Rows are points. A path goes straight from each point to the next, and from the last back to the first. The post is the endless flat space through its rows: a point in 2 columns, a line in 3, a plane in 4, and so on, so that a path can go around it. Count how often the path circles the post. Going back the other way cancels.
In the rows, zero is written as 128.

Post:
[[160 121 130]
 [ 91 156 104]]
Path, 13 rows:
[[161 148 119]
 [124 163 145]
 [ 85 132 125]
 [120  93 113]
 [105 145  64]
 [167 146 123]
 [126 141 132]
 [ 84 181 106]
 [ 82 172  85]
 [101 138  98]
 [102 131 116]
 [161 124 146]
 [ 83 220 111]]
Times around: 0

Post:
[[193 124  98  59 116 143]
 [104 116 101 173 134 170]
 [125 137 105 202 108 105]
 [117 101  79 102 160 150]
 [167 126 138  75 112 117]]
Path (13 x 6):
[[170 127 143 182 130 120]
 [164 190 140 126 128 123]
 [150 135  81 100 121  64]
 [124  76 112 131  95  58]
 [136 112 124 162 125 142]
 [146 154 125 163 129  95]
 [167 176 116 143  90 103]
 [151 158 111  82 130 154]
 [137 145 107 139 107 135]
 [135 132  66  77 135 148]
 [109 126  43 171 136 159]
 [154 106  81 110 112 154]
 [180  94 138 141 107 123]]
Times around: 2

Post, 8 rows:
[[100  99 155 144  81  82 145 165 133]
 [ 97 124 113 108 159 162 117 153 138]
 [114  90 149 188 100  69 150 118 122]
 [ 72 156 100  89 120 156 101 108 146]
 [162  96 149 145  94  74 118 133 112]
 [113 135 118  91 102 189 124 121 184]
 [101 133  95 121  94 195 133 130 112]
 [122  89 171 111 109  96 179 114  95]]
Path, 14 rows:
[[110 111 110  73 129 119 111 104 179]
 [ 96 129 142  99 114 141 202 167 164]
 [ 82 156 135 153 116 116 128 133 120]
 [ 89 164 133 138  91 138 117 138 123]
 [ 91 156 109 124 158 129 114 115 158]
 [117  98 106 163  53  69 153 155 125]
 [112  78 128  85 135 120 114 157 123]
 [ 83  74 164 137 100 165 164 112 123]
 [151  91 155 170 105 139 138 178  93]
 [ 76 144 149 110 136 112 169 143  87]
 [121 123  97 193 116 138 112 208 175]
 [ 97 164 118 150 112 157  95 132 157]
 [ 95 112 151 127  62 162 119 104 146]
 [ 52  68 162 130  71 107 170 175 133]]
Times around: 0

Post:
[[115  92 109 117  83 112 149 133 150 128 162 117]
 [125 125 135 162 132 129 123 104 138 158 138 142]
 [151 123  82 161  95 133 127  75  68 137 132 103]
 [ 77 124 137 139 112  79 128 125 151 101 129 124]
 [177 157 158  98 118 136 118  51 153  98  80 116]
 [102 121 131 115 117 159 100  95 127 154 114 169]
 [132  94 147 101 123 113  92  71 138 141 174 177]
 [ 94 230 133 101 115 147 139  98 119 128 130  78]
 [161 150 147  77 102  96  89  60 134 163 134 173]
 [ 99 129 154 143  91 112 150 142 102 123 161 109]
 [114  54  93 102 139 124 147 136  82 176 158 156]]
Path, 26 rows:
[[ 86 120  83 142 131  78 107 147 129 154 165 109]
 [116 141  83 121 114  97 151 116  96 103 107 118]
 [129 186  67  97 100 188 113  47  73 113 137  92]
 [176 139  82 115 104 137 119  81 105 137 104 111]
 [101  83 165 197  97 137  94 124 188 130 162 150]
 [139 126 153  70 160 160 139 125 138 115 135 124]
 [159 141 146 174 108  86 139  70 132  70  84 107]
 [158 107 168 127  91 120 118  88 100 120  76 199]
 [ 79 156 112 139  57 124 112 110 120 100 127 140]
 [124 145 135 127  73 157 142  73 165 138 123 125]
 [ 90  85 120 103 127 122  96  76 100 175 183 146]
 [ 88 121 136 129 140 117 128 116 122 165 144 124]
 [ 95  88 147 145  99 109 163 131 182 159 156 155]
 [129 125  77 133 117 135 134 115 131 169 148 173]
 [145 129 106 126 121 173 146 130 217 148 210 140]
 [176 102 157 166  95 116 163  97 169 113 128 131]
 [133  97 168 104 118 171 180 111  96 156 123 102]
 [109 100 141 125 150 125  91  83 133 193 154 146]
 [ 91 113 119  55 119 196 140  87  91 165 135 147]
 [149 141 105  52  79 161 145  91  87 143 113 153]
 [ 71 158 139 110 159  76  84  99 149 125 136 159]
 [165 113 123 122  44 136 148 155 130 186 141 119]
 [134 141 111 134 120 142 133  70  67 158 124  97]
 [150 105 133  99  75 109 126 123  99 183 158 108]
 [113 139  99 183 106 124  49  62 116 143 127 149]
 [ 97 102 153  48 106 136 122 137 112 138 158 118]]
Times around: 0
